Every row gives one point. The points of each table are mixes of a few directions, plus a little noise. Count the directions of each table, and those that both share. Where both have some left over, give the other angles between the two spaces (their principal angles), to ten degrees, smallest first.
In the rows, 128 means zero.

First (5 x 3)
[[115 186 179]
 [126 138 137]
 [133 105 108]
 [140  75  81]
 [126 136 135]]
Second (7 x 3)
[[124 127 118]
 [169 143 242]
 [123 126 114]
 [120 125 104]
 [120 125 106]
 [120 125 107]
 [119 125 105]]
Directions: first 1, second 1, shared 0; angles 50

First (8 x 6)
[[116 153 146 128 124 132]
 [106 177 167 129 118 133]
 [127 130 131 129 126 128]
 [162  50  70 125 140 118]
 [169  38  58 124 145 116]
 [128 129 130 129 128 128]
 [118 149 144 129 125 132]
 [ 98 193 178 130 116 139]]
Second (7 x 6)
[[117 151 109 116 147 122]
 [142  94 165 149 101 137]
 [121 127 197 142 117 112]
 [143  96 100 138 121 159]
 [ 94 172 105 110 181 126]
 [153 159  54  91 103  88]
 [127  97 167 152 126 152]]
Directions: first 1, second 3, shared 0; angles 40

First (10 x 9)
[[153 129 129  94 143 139 112 139 177]
 [154 129 129  92 143 139 112 141 180]
 [153 128 128  94 143 138 112 141 178]
 [138 128 129 115 134 133 122 133 148]
 [129 127 128 127 128 129 127 129 130]
 [ 89 129 126 181 105 111 153 109  50]
 [116 128 127 144 121 122 136 121 103]
 [173 128 130  66 154 149 100 150 220]
 [ 76 129 126 201  96 105 162 103  21]
 [100 128 127 167 111 116 146 114  71]]
Second (9 x 9)
[[112 186 152 180 169 230 174 132 147]
 [120 163 164 157 135 187 152 111 151]
 [135  84 121  98 109  95 119 128 109]
 [135 111 110 110 114  76 102 131 122]
 [136 106 131 105  99  81 105 112 129]
 [134 131 104 116 114  58  89 129 134]
 [118 146 160 154 147 212 170 122 134]
 [131 112  93 116 137  96 117 152 108]
 [131 110 117 116 127 115 125 135 117]]
Directions: first 1, second 3, shared 0; angles 80

First (9 x 12)
[[153  92 117 141  46  82 116 130 161 137 148  95]
 [105 180 140 129 199 132 114 122  91 137  96 126]
 [123  51 123 121  53 173 161 131 137 108 179 119]
 [112 134 122 145 104  74 144 157 156 127 150 115]
 [141 103 111 136  74 125 152 141 171 118 184 159]
 [137 150 126 136 136 143  97  90 104 149 126 119]
 [110 148 139 120 185 178 124 108  85 128 108 133]
 [150 158 129 113 179 109 124 147 146 121  93 169]
 [125 138 143 108 180 138 116 128  98 125  71 115]]
Second (10 x 12)
[[165  99 163 214 112 131 177 148 119 139  80 112]
 [113 142 121 153 112 116 148 159 153 120 141 115]
 [118 147 125  73 135 114 111 113 123 158 154 159]
 [125 109 145 126 140 178  84 153 136 117 125  93]
 [137  88 120 117 150 129 103  78 103  97 144 154]
 [118 167  97  77 132 120 124 101 120 126 111 130]
 [124 125 123 132 132 157 109 141 135 104 111  93]
 [ 91 133 114 146 115 123 123 174 171  99 182 110]
 [101 142 117 122 122 133 115 159 156 115 156 109]
 [186 127 155 123 129  77 187  56  65 204  76 204]]
Directions: first 5, second 5, shared 1; angles 60, 60, 80, 90

First (8 x 18)
[[149 127 143 128 153 142  82 122 136 111 113 104 168  83 148 136 107 110]
 [126 141 111 114  98 110 154 138 113 124 144 120 113 140 123  91 151 140]
 [123  92  70 110 135 130 150 137 167 140 131 186 135 143  88 125 120 126]
 [113 143 140 138 148 121 146 126 153 106 128 123 126 147 178 158 108  99]
 [138 108 158 136 147 159  81 116  98 124 112 125 126  88  93 159 103 143]
 [ 99 133 136 147 129 124 173 130  70 137 128 113  81 151 129 127 162 150]
 [140 124 146 142 118 139 101 122  99 167 117 114 135 115 107 112 157 153]
 [134 156 120 109  95 101 138 133 189 114 151 137 139 157 159 117 114 104]]
Second (10 x 18)
[[116 135 126 123 142 122 142 128 133 116 127 118 129 126 161 137 119 110]
 [119 134 136 125 122 126 140 128  91 120 132 111 103 122 127 126 133 139]
 [120 132 143 134 145 130 125 120 145 127 123 127 130 129 159 157 109 108]
 [106 109 122 130 157 139 148 126 107 120 120 138 106 123 122 156 115 127]
 [126 119 120 124 141 131 122 124 143 146 120 133 145 119 139 134 125 117]
 [141 120 129 137 130 137 104 125  58 185 103  77 154  81 122  73 196 157]
 [129 129 158 141 116 137 114 121 116 127 131 137 103 138 102 152 116 145]
 [132 132 128 160 164 131 144 139 150  78 123 131 141 153 145 145 120 111]
 [122 107  99 123 157 132 135 128 164 136 118 152 152 125 137 140 116 107]
 [170 164 119  85   7  94 108 139 173 124 182 156 119 163  64  61 131 159]]
Directions: first 6, second 6, shared 5; angles 90

First (9 x 24)
[[116 128 139  95 144 138 125 102 153 106 131 144 129 148 135 157 146 152
  146 123 134  93 142  85]
 [118 159 102  85 159 109 110  90 161 124  97 119 108 108 122 133 118 168
   92 131 102  37 120 122]
 [ 94 205 160  93 113  63 160  97 122 121 159  92 124 195 103 249 188  91
  152 176 229 184 127 187]
 [122  98 151 115 135 166 131 118 144 102 145 164 144 158 145 144 148 143
  168 109 137 126 153  62]
 [147 138  98 167 111 101 122 162  97 166 109  95 117  81 113  76  92  99
   81 139 102 148 100 202]
 [142 113 117 152 121 134 124 148 116 142 120 125 127 104 127  91 107 122
  113 124 107 136 121 140]
 [144 108 121 163 114 135 126 157 107 143 127 124 132 108 127  89 110 110
  119 122 111 156 121 148]
 [136  82 138 138 132 171 123 136 134 115 134 160 142 130 146 102 125 142
  151 102 110 125 144  73]
 [136 116 127 143 121 137 128 141 119 133 128 128 130 121 129 112 121 119
  129 124 122 143 127 132]]
Second (8 x 24)
[[137 142  99  93 156 129  93  93 163 131  96 122 104 138  96 133 140 152
  107 141 129  63 123 107]
 [130 143 104  79 162 131  94  82 173 124  97 131 105 144 103 144 144 163
  115 135 130  48 128  90]
 [125 132 126 110 142 132 119 110 143 124 121 132 123 134 124 137 133 144
  128 127 127 104 132 110]
 [117 111 167 174  93 126 175 174  85 122 169 133 159 115 171 124 115  98
  156 112 125 211 136 155]
 [148 142  91 110 147 125  89 105 149 150  93 116  99 128  88 114 130 136
   97 145 128  81 114 131]
 [142 136 101 115 142 126 101 111 141 141 104 116 108 130 100 120 132 133
  107 140 127  95 118 131]
 [119 107 163 183  87 123 174 182  78 128 169 129 161 110 165 115 110  92
  151 115 125 221 132 165]
 [109 109 177 163  97 129 180 168  91 109 177 142 165 121 179 135 117 107
  166 109 128 202 144 135]]
Directions: first 3, second 2, shared 1; angles 40
